Each point is reached from the start by the listed moves, each made once or not at all, plus a little noise. Is the number of moves made odd or even? Then give how often each move was made.

Moves:
(1): [ 25   3   4 -28]
(2): [ 18   4 -15  27]
(3): [10  2 22  2]
Start: [ 20  -9 -35  -7]
Points:
[ 16  -8 -36  -8] => even (0, 0, 0)
[ 36  -6 -50  22] => odd (0, 1, 0)
[ 60  -5  -9 -30] => even (1, 0, 1)

Moves:
(1): [ 11  -7 -10  22  12   5  -2   5]
(2): [  2  14   0   1  -4  10   8 -13]
(3): [  7  16   5 -17  -7 -14  13  10]
(4): [-19  31  -7  -7  -6  -1   5  23]
(5): [-11   4   9  -3   8  -1  21   6]
(6): [  2  10   2  -6  12   0 -10   4]
Start: [ 11   1   2  11   1  -4   3 -16]
Points:
[ 31  20  -1   9  18 -15   4   4] => odd (1, 0, 1, 0, 0, 1)
[  2  60   0 -11 -16  -8  30   7] => odd (0, 1, 1, 1, 0, 0)
[  9  32  17 -15  14 -22  27   3] => odd (0, 0, 1, 0, 1, 1)
[ -2   5  11   8   7  -5  24 -11] => odd (0, 0, 0, 0, 1, 0)

Moves:
(1): [ 16  -3 -13  11  11 -13  -2   1  -1 -20   3   8 -10]
(2): [ -1  19   6   4   6   1   2   0   4  -6 -11   5 -22]
(3): [  7   1   6   3   6  -6 -11  -1  10   9  -8   1  -3]
(4): [  9  20  12  19  -2  -3   1  -4   6  13   7  10 -17]
(5): [ -3   1   7 -11  14   6  12 -14  13  -1  22  -5 -29]
(6): [ 10  -4 -10  12   1  13  -6  12  17   7  -1  -7  -3]
(7): [  5  12  12  -3 -12  14   7 -10   0 -12  -8  -6  11]
(8): [ 23 -15  -8  -4  17   1  21   8   2  11  10   8  -5]
(9): [-13 -17  11  10  -2  -8  -5   7  -2  -5 -11 -29  -1]
(10): [ 0  5 -7  6  5 -6 -1 -7 -1 16 -5 -8  4]
(11): [  6  10  12 -33  -9  11   9  19  -3  -9  12   0  -3]
Start: [ -4   5 -17   1  11   1  -7   7  -2  -6  -1   3 -10]
Points:
[ 15   5  18   0  41  10  18  -3  27  -9  -7 -22 -59] => even (0, 1, 1, 0, 1, 0, 1, 1, 1, 0, 0)
[ 10 -18 -30  34  22  -8 -20  27  13 -23 -11 -24 -25] => odd (1, 0, 0, 0, 0, 1, 0, 0, 1, 0, 0)
[ 49 -15 -35  11  60  -1   6  13  38   1  25   9 -59] => odd (1, 0, 1, 0, 1, 1, 0, 1, 0, 0, 0)

Moves:
(1): [ 8  0  1  8 -5  2 -3  0 -5 -4 13  1  3 -1 -2  7  8  8]
(2): [  5   4  -5  -3  -4   9  -1   5 -10   6  -7  -8  12   5   0  10   2  -5]
(3): [-2 -3 -5  4 -2  3 -4  7  4 -3 -2 -4  1 -1 -4 -3  6 -9]
(4): [  2  -3   1  13  -4 -13  -3  -4  -1   2  -6   3  -6   4  -4   1  -9  -6]
(5): [ -7  -7  10   3   7  -9   3  13  -1   4  -5   3   3  -8   4  11 -12  -6]
(6): [-3  5  5  4 -1  4 12 -6  0 -2  0 -2 14  6  1 -7 -5 12]
(7): [ -3   0  11  -3   4   4  -8   3  10  10 -11  -4  -5   4   0   0   7   4]
(8): [ 2 -4  2  7  5 -8  7  7 -7  0 -6  0  1 -4  4 -1  2  2]
(9): [ -4  -1   3  -4 -12  -6   1   2 -10   5   5   0  -5  -7   6  -2   6  -2]
(10): [  5   0  10   3  -1  -2 -15   8   6   9   2   8  -1 -12  -2  -4  -2  14]
(11): [-13   3  13  11   5   7   0  -3 -16   0  -9   7   0  -3  10   5 -14   3]
(12): [ -3   8   1  -1  10  -1  -7   1  -2  -7   2  -3  13  -5  -3   8   2 -10]
(13): [ 18  -1  14   2  -2   0  -1  -3  17   3   0  -3   1 -15 -12   4  -4  -7]
(14): [  4   5   2  -9  -4  -1   0  -1   1 -16   3  10  -3   7  -7  -7   2  -9]
(15): [  2  -8 -17   3  -3   3  -2  -6  -1 -11  -5  10  10 -12  -2   7   7   0]
(16): [  4  16  -7   4 -10   9   6  -2   6   7   1   5   5   3   7  15   0 -10]
(17): [ 13  -4   3  -3  -7  -6   8   8  10  -4  -5 -19   7   0  17  -4 -13  -4]
(18): [  2 -12  -1   1  -2   5   1   0   2  15  -6  -4   9  10  10  -3   5   2]
Start: [ 2  1  7  5  5 -1 -1  1  9  2 -3 -5 -3 10 17 10  1  3]
Points:
[ 16 -13  41  18   9  -7 -10  22  38  -2 -26  14  19 -25  -2  11   2   5] => odd (0, 0, 1, 0, 1, 1, 1, 1, 0, 1, 0, 0, 1, 1, 1, 0, 0, 0)
[ -2   6  45  26  23 -10 -15  25 -15 -12  -2  22  13 -18  20  29 -14   5] => odd (1, 0, 0, 0, 1, 0, 0, 1, 0, 1, 1, 1, 0, 1, 0, 0, 0, 0)
[ 31   1  12  29 -10  11 -17  13  30   9 -25   2  41   4   5  60  15 -45] => even (1, 1, 1, 1, 1, 0, 1, 0, 0, 0, 0, 1, 1, 1, 1, 1, 0, 1)

Moves:
(1): [-1  4 -1  0  2 -4  1 -7  3  3 -7  0 -8  1 -2  0 -1 -2  4  1 -7 -5  2  1
 -8  2  2]
(2): [-3  1  3  2 -2 -6  9 -7  3  0 -3 -2  4  4 -1 -1 -2  4  0  8 -2 -3 -5  4
  1  5 -2]
(3): [  2  -7  14  -5  -5   4   6  -5 -12   1   9  -5  11   3  -7   6   0  -4
   0  14   6   1  -3   0   1  -2  10]
(4): [ -8  -4 -11  -1  10  -9  10  -1   3  -3   9  -2  -1  -4  -1  -3  -3   2
  -3  -9  -6  -1   2   4   3   6  -4]
(5): [-6  4 -4 -2  4 -2 -4  1  5  4  1 -3  0 -5  6 -6 -3  2  4  0 -5 -1 -4 -1
 -8 -1 -3]
(6): [ 1  4 20 -8  5  6  9  0 -1 -4 -4 10  9 -2 -8  0  6  0 -6  5  8  7  4 -6
 10 -7  1]
(7): [-7  2  3 12  7  4  7  0 -5 -4 -1  9 -5  0 -4 -1  8 -1 -1 -7 -1  6 -4 -4
  0 -6 -8]
(8): [12  1  2  6  0  2 -5  6 -8  5  4  0 -3  5  5  1  1 -2 12  1 -5 -3  4  4
 -6  6 -2]
(9): [  9  -4  10   6   4  -5  -2   6  -9  -3  -6   5   4   2  -3  12   6 -11
   5  -7   8   3   3  -4  -1  -4  -3]
(10): [  2  -6  15 -10  -2   8  -1  -6  10   6  -6  -6  -3   4   0   2  -2  -3
   3   7   1  -3  -4   3   1   1   5]
(11): [-1  3 -1 -2  3  4 -2 -1 -1  0 -5  6  1  2 -7 -3  5 -6 -4 -9  2  0  3  2
  5 -7 -7]
(12): [ -7  13 -14   2  13   0  -6  -5  10   6 -11  -1 -11   1   8   0  12   9
  -2 -13  -7  -6  -6   3   2  -3  -6]
(13): [ 3 -3 -6  0 -4 -1 -7  4 -3  4  1 -3  0 -3  4  3 -8  5  4 -2 -7 -5  2  1
 -1  6  2]
(14): [-1 -2 -5 -3 -6 -3 -2  0  3  9  6  0 -4 -4  6  4 -6  1  0 -1 -2 -4  5  2
  1  2  0]
(15): [ 1 -1  3 -3  2  7  0 -4  2  3 -5 -1  2  4  0  0  3 -1  6 -2  3  1  1 -7
  7 -5  2]
(16): [  4  -7  -2  -4   0  -1   5   3  -9   1   5   1   7  -8  -4   0  -3  -8
 -13   8   7   6   3  -5   5   3   0]
(17): [-2 -5  1  0  2  0  0  6 -6 -6 -1  1  3 -2 -4  4 -1 -1 -6  8  9  7  9 -4
 -2 -6 -6]
(18): [ -6  -5  -5   0  10  11  -7   9  -6   2  -3  21   5   0   2  -4  11  -6
 -12  -5  15   2   8  -9   8  -5   2]
(19): [ -6   0  17  -4 -10   4   5 -15   9  -3  -3 -14   6   4  -1   4   1   1
   3   7  -6   3  -4   8   2   7   6]
(20): [ -5   3   6  -6  -8  -4   7 -16   0  -7  -2  -7  -7   3   1  -1   7   8
  15  -3  -7  -3 -11   6  -3   7  -7]
(21): [ 9 -3  0 -1  0  4 -4  2  1  1  4  4  7 -4 -1  5 -4 -7 -3  4  3 -5  3 -8
 -2 -2 -1]
(22): [ 1  4  7 -4 -8 -5  2 -1 -5 -9  0 -5 -5 12  0 12 -9 -6  9 10 -8  0 -4  1
 -1  7  2]
(23): [ 0 -3  7 -4 -4  5 12  1 -1 -1  1 -5  9  0  3  2 -7 -5 -5  8  6  1  0  0
 -6  2  6]
(24): [-8  1  6 -4 -3 10  4  0 -1 -4 -2 -6  3 -2 -1 -6  5 -5  1  5  6 -8  1 -2
 12 -5  2]
Start: [  3 -12   1   4 -12  16  11  10 -10   5  -9  -3  -1   2  -3  -9   2 -11
 -11   5 -14   0  -1   8   2 -10   7]
Points:
[  5 -20  35 -20 -24  37  28   1 -27  11 -10   7  22   0  -1  -3   8 -25
 -18  14  -3   4  12  11  17   4   7] => even (0, 0, 0, 0, 0, 1, 0, 1, 0, 0, 1, 0, 1, 1, 0, 1, 0, 1, 1, 1, 0, 0, 1, 0)
[-25 -17  41  -2 -13  26  42 -18 -29 -15  -5 -13  10  18 -12   1  12 -28
  11  39 -23 -11  -9   9   1   5  -4] => even (1, 1, 1, 1, 1, 0, 1, 1, 0, 0, 0, 0, 0, 0, 0, 0, 1, 1, 1, 1, 1, 1, 0, 1)
[-21  -2  15  -9  -4  27  11 -17   4  10 -34   2   8   2   8  -5  32 -22
  -5  -8 -10 -21  -9  11  18 -15 -13] => odd (0, 1, 0, 0, 1, 0, 0, 0, 1, 0, 1, 1, 0, 1, 0, 0, 0, 1, 1, 1, 1, 0, 0, 1)
[ -7 -15  54  -1  -2  34  30  12 -36 -17 -38  22  19  17 -24  21  13 -44
 -20  13   5  19  17  -6   8 -21   4] => odd (1, 0, 0, 0, 0, 1, 1, 0, 1, 0, 1, 0, 1, 0, 0, 0, 1, 1, 1, 0, 0, 1, 1, 0)
[-11 -27  34 -41 -23  44  27 -17 -12  22  -1 -34  17  11  19  11  -4 -31
   6  35 -21 -24 -12   9  17  16  19] => odd (0, 0, 1, 1, 1, 0, 0, 1, 0, 1, 0, 1, 1, 1, 1, 1, 0, 1, 1, 1, 1, 1, 1, 1)
[ -1 -21  49 -16   6  13  46 -20 -27  -6 -27  -5   8  15 -25  32   9 -26
  -1  28 -13   0 -11  -7  15  -7  -7] => even (1, 1, 1, 1, 0, 1, 1, 0, 1, 1, 0, 1, 1, 0, 1, 1, 1, 0, 0, 1, 1, 1, 0, 0)
[ -7 -35  -1 -24 -13  29  14  18 -32  16  17   0  24  -9   0   3 -13 -39
 -19  27  -3 -15  10 -15  27  -5  19] => odd (0, 0, 1, 1, 1, 0, 0, 0, 0, 0, 0, 0, 1, 1, 1, 1, 0, 1, 0, 0, 1, 1, 0, 1)
[ -3 -22  60 -27 -39  21  35 -19 -23   7 -17 -53  15  18  11  27  -8 -27
  17  56 -22 -17 -17  25   0  16  11] => even (0, 1, 1, 0, 1, 0, 0, 1, 1, 1, 0, 1, 1, 1, 0, 1, 1, 0, 1, 1, 0, 1, 1, 1)
[  7  -4  22   0  12  29  21   9 -15  26 -39  25   8  14   8   5  23 -24
  -9   1   3  -6  14  -3  10 -17   6] => even (1, 1, 0, 0, 0, 1, 0, 1, 1, 0, 0, 1, 0, 1, 1, 0, 0, 1, 0, 0, 0, 0, 1, 0)
